Each wall is flat, endless, passes through zero and stands at right angles to its row. A trip goes straight from one point to another. Which walls does it cross, in order?

Walls:
(1): [ -2 -16]
(2): [  5 -45]
Trips:
[39 37] to [-22   5] => none
[-38   9] to [ 49 -18] => 1, 2
[-20 -27] to [ 8 43] => 2, 1
[13 51] to [-28 -12] => 1, 2
[  5 -49] to [25 12] => 1, 2
[-55   1] to [-60 -19] => 2
[33 -1] to [ -8 -33] => 1
[ -8 -22] to [11  5] => 1, 2
[ 0 57] to [ 26 -18] => 2, 1
[-35 -32] to [19  9] => 1, 2
[22 42] to [-31  30] => none

Walls:
(1): [ -7  38  14  14  18  20 -21  -6  -4 -19   8]
(2): [  0 -22   7   6  -1  -3  12 -18 -28 -31  38]
(3): [  3  15  -6   0  -2  -3 -18 -16  10   6  -5]
(4): [ 20 -10   6 -12  17  -3  12  -1  -2   9 -13]
Trips:
[ 16 -21 -30  22  22  -3 -29  -5  19  16 -13] to [  0 -16 -13  25   7 -22 -12  15  41 -22 -15] => 4
[-46  20 -12  31  16  -2  20 -23  -5  11  15] to [-10   0  -9  11  -8   0 -29   7  17 -10  19] => none
[ 15   5  -4  -2 -30 -11   6   5 -17  17  34] to [ 19   6 -18  13  -3  16   2  11 -10  29  -4] => 2, 4, 3
[-31  12  13 -11  21  -1  17   8  17  27   4] to [ 14   2   2  -5 -31   5  19  -5 -18  -2  -7] => 1, 2
[  7 -15 -36   6 -17  -3  31 -34 -10 -23 -24] to [-20  22  21  -4   8   5 -19 -24 -21 -11   8] => 3, 4, 1
[ 60  -6   9   3 -18 -26   9 -34   2  -5  41] to [-29   0  -7 -14   8  12  20   4  15  -5 -41] => 2, 3

Walls:
(1): [ 28 -22   1 -13  30  39  -7  -6  -8   7 -36 -29  -2 -13  22 -49 -17  17
  -9   9 -16 -38 -23  21 -32  14   1  19   0   1 -11  -5]
(2): [  3  17 -45 -11 -22 -46 -10 -18   3  -2 -12 -27  25   1   8 -41  32   6
 -15 -41   8  12 -27 -23 -19 -15   1  -3  20  58   5  -6]
(3): [-16  28  18  -7  24  28  -2  -4   3  32  13  12 -33  10  11   6 -18  21
 -31  32  -1 -13 -11 -19  -3  31 -35 -10  25 -15   5  48]
(4): [-36 -39   1 -14  19  28  34  24  15 -32 -24  -8 -49  46  13  39 -13   4
  50  30   5   8   4 -10  -2  14  13  56  10 -16  33   4]
(5): [ 14  10   1   5  -9 -47 -14  -4  11  19 -15  -4  24  -2 -36 -12  40 -24
   3 -22 -34 -28  22   9  10  31  -7  30  -4  35   9  33]
Trips:
[ -6  12 -37 -14 -11 -13  -8  -1  18  -9   3  -6 -25  -3 -40 -24  23   8
 -13   8 -32  18 -23 -10 -11  10   1 -15 -20 -47 -13 -20] to [ 10 -12 -24  16  -2  18   4  17 -14 -16  25 -16  -3 -27  -5  20 -29  10
  12 -35  19  12   7  -7   2   8 -19  -7 -19   6 -25 -14] => 2
[ 15 -44  54   0 -14 -21 -31   6  27   3  21 -28 -21   5 -39  33  23  18
  25  28 -44  -1  -2  19 -11  -6 -43  18   6   6 -27  11] to [ 20   1 -10  38 -24   0 -12  23   0  40 -54 -55  -4  53  13  11  39   0
  -7   2  -2   9 -16 -25 -26   6  24  -5  -5  -1  -4  14] => 1, 2, 3
[-13 -52  14 -11  -1  36 -23  19 -14 -14   4   2  12   0  39  10  31  22
 -30 -16  30  39   2 -35  26 -10  10  -9 -37  16  -1  38] to [-15 -14  -5 -18  12  27   9   9 -30 -24  -5  -1   6   4  43 -22 -15   8
  30  15   9 -22   5 -11  10  -9 -21  -8 -10  -2   2   7] => 2, 1
[-29  21  17 -29 -14  -1  38  -9  10 -12   5  -5  -1  26 -21  15 -34 -29
  15 -30   3  16 -15  28   5  -8  18   1  30  30 -27   6] to [ 25 -28  -2 -20 -14  36   0 -11  37 -20 -14 -27 -19  17   0  25  -7  -2
 -28  14  33  -8 -13 -48   7 -26 -14  -3   9  -1  23 -26] => 3, 1
